Rows are points. Two turns around zero, p and q, are shown by what they do to some points. Write where each new point lands after one turn and then the other. Backwards means that the second turn is done in reverse. Each puzzle has new turns, and all numbers are rounded.
In the rows, 128 means zero.

Turn p:
[ 94 165] -> [ 80 113]
[163 114] -> [155 154]
[128 105] -> [149 118]
Turn q:
[174 114] -> [ 80 121]
[119 118] -> [132 141]
[ 91 152] -> [172 122]
Where do these land?
p, then q: [119 113] -> [113 137]
p, then q backwards: [ 88 117] -> [152 162]
q, then p backwards: [147  87] -> [140 172]
p, then q: [126 154] -> [154 130]
p, then q: [160 169] -> [169  96]

Turn p:
[107 131 160 170] -> [111 175 101 123]
[139 173 119 116] -> [166 118 125  99]
[ 96 138 127 169] -> [131 181 129 127]
[155 109 104 111] -> [118  95 156 128]
[126 134 149 163] -> [112 158 112 111]
[149 143 104  80] -> [159  79 141 125]
[125  67 132  88] -> [ 98  90 132 182]
Turn q:
[ 90 129 111 140] -> [152  93 135 127]
[176 174 175 125] -> [ 94 186 165 155]
[152 137 135  93] -> [100 145 112 152]
[121 116  98 152] -> [164 121 118 114]
[102  84 121 130] -> [130  95 109  93]
Where do these land?
p, then q: [128 184 106  98] -> [106 180  92 125]
p, then q: [153 104 128 162] -> [111  87 144 140]
p, then q: [109 168 116 138] -> [119 165 123 155]
q, then p backwards: [131 110 169 141] -> [159 123 117 161]
p, then q: [119  75 120 101] -> [146 114 156  79]

Turn p:
[151 177 134 103 125 150] -> [110  87 135 156 162 118]
[145 118 151  95 152 174] -> [141 100 116 158 146 176]
[109 111 118 143 166 115] -> [144 151 112  92 138 140]
[ 76 112 112 147  99  90] -> [106 160 149  82  87 116]
[137  99 115 116 139 104] -> [137 130  93 115 107 128]
[160 139 177 115 146 143] -> [120 130 109 178 159 148]
[118 141  89 177  69 120] -> [137 138 184 115  97  71]
Turn q:
[151 106  98 128 101 161] -> [132 135 115 146 160  82]
[ 81 107 182 118 148 115] -> [100 133  94 107 115 189]
[ 74 132 176 137 125  84] -> [136 132  97  97  81 183]
[154 133  89 143 110 113] -> [145 125 143 127 116  80]
[142 164 119 133 117 136] -> [159 127 151 144 130 124]
[153 143  71 148 120 175] -> [158 118 154 133 179  79]
[129 151 110  98 104 123] -> [147 101 125 160 116 119]
[169 110 149 133 146 145] -> [ 98 165 147 139 145 124]
[ 99 106 158 114 179 101] -> [ 78 117 124  99 110 172]
Where do these land?
p, then q: [106 143 139 136 164 159] -> [101 128 152 134 161 154]
q, then p: [ 98 138 153 105 157  74] -> [128 106 175 143  83 159]
p, then q: [155 156 168 132 147 158] -> [119 144 163  82 153 139]
q, then p: [109  95  95 111  61 106] -> [146 121 110  94  80  67]
q, then p: [143 120  89 117 113 138] -> [129 158 100 113 118 113]
p, then q: [140 159 106 174 119 102] -> [119 122 151 126  68 143]
q, then p backwards: [144  85 146 121 134 158] -> [127 155 167 129 145  98]

Turn p:
[119 162 122  80  93 124 131 109 140] -> [143  91 183 144 123 138 121 111 123]
[127 119 133 109 134 105 150 118  96] -> [ 97 114 127 160 121 123 122 143 117]
[ 98 153  68 119 132 122 126  92 102] -> [176 117 141 175 123 113 141 152  91]
[154  94 138 183 143  80 122 121 117] -> [ 88 166  82 141 140 102 160 106 121]
[158 133 124 124 117 151 146 154 165] -> [132 135 143  97  95 147 138 119 160]
[ 98 147 125 101 110 135 113 167 140] -> [149  89 134  95 121 148 111 118 109]
[141 138 122 143 157 149 103 179 125] -> [140 148 105  76 104 114 110 137 116]
[126  68 120 165 117 120 125 113  95] -> [121 129  65 164 145 110 141 128 149]
[131 133 128  71 154 167  97  88 138] -> [148 111 182 117 154  90 110 167 150]
[141 132 194 158 115 134 133 139 121] -> [ 92 159 115 119 145 151  90  98 142]
[115 130 133 156 136 121 161 127 169] -> [122 151 131 120 137 171 164 129 128]
Turn q:
[139 132 173  86 104 103 129 152 106] -> [150 105 144  92 150 119 121  73 126]
[184 141 113 169 113 152 140 164 141] -> [124 142 122 134 102 128 203 121  97]
[112 151 141 134 113  98  94 161 110] -> [159 118 127 109 145 178 134 109 136]
[135 122 185 113 130 104  96  94  93] -> [ 98 107 132  76 178 137 101 115 130]
[109 149 164 106  98 154 144 147 103] -> [162  86 145 104 119 122 114 116  94]
[122  69 153 136 136  98 114 108  97] -> [ 84 109 112 142 177 139 100 104 132]
[122 148  84 149 162 132 165 115 145] -> [121 157 161 166 101 125 136 166 138]
[154 133  91 138 142 178 132 152 139] -> [118 145 115 138  66 125 155 134 111]
[112 129 121 145 133 134 134 118 170] -> [142 156 117 146 133 117 127 159 122]
[112 117  82 122 122 126 132  84 144] -> [120 124 115 153 122 105 119 167 170]
[107 117 101 110 155 129 127 113 160] -> [129 159 118 146 114 114  98 145 152]
Where do these land?
p, then q backwards: [136  54 111 146 110 146 127 152 129] -> [140 108  85 114  83 125  78 116 138]
q, then p: [ 94 131 120 108 136 145 128 103 116] -> [134 108 109  98 137 110 126 104 132]
q, then p: [115 153 105 111 178  58 180 147 156] -> [106 202 174  99 162 149 110  83 123]
q, then p: [128 147 106 157 104 145 161 118 134] -> [ 97 135  94 128 101 154 128 116 132]
p, then q: [130 132 141 120 125 149  94 147 146] -> [120 141 120 102 128 108 110 112 152]
q, then p: [135 124 176 160 105 114 113 152 124] -> [122 144 131 151 115 108 114 186 134]
p, then q: [139 111 127 115  98 128 102 142 112] -> [114 132 102 139 149 118 127 132 160]
q, then p: [127 131 112 123 175 101 109 148 117] -> [164 142 159 118 155 145 109 122 140]
q, then p: [132 148 141 114 124 145 102  31 124] -> [110  57 120  64 122 128 139 143  92]
p, then q: [145 148 141 127 128 148 165 139 123] -> [158 117 105 104 122 131 133 143 109]
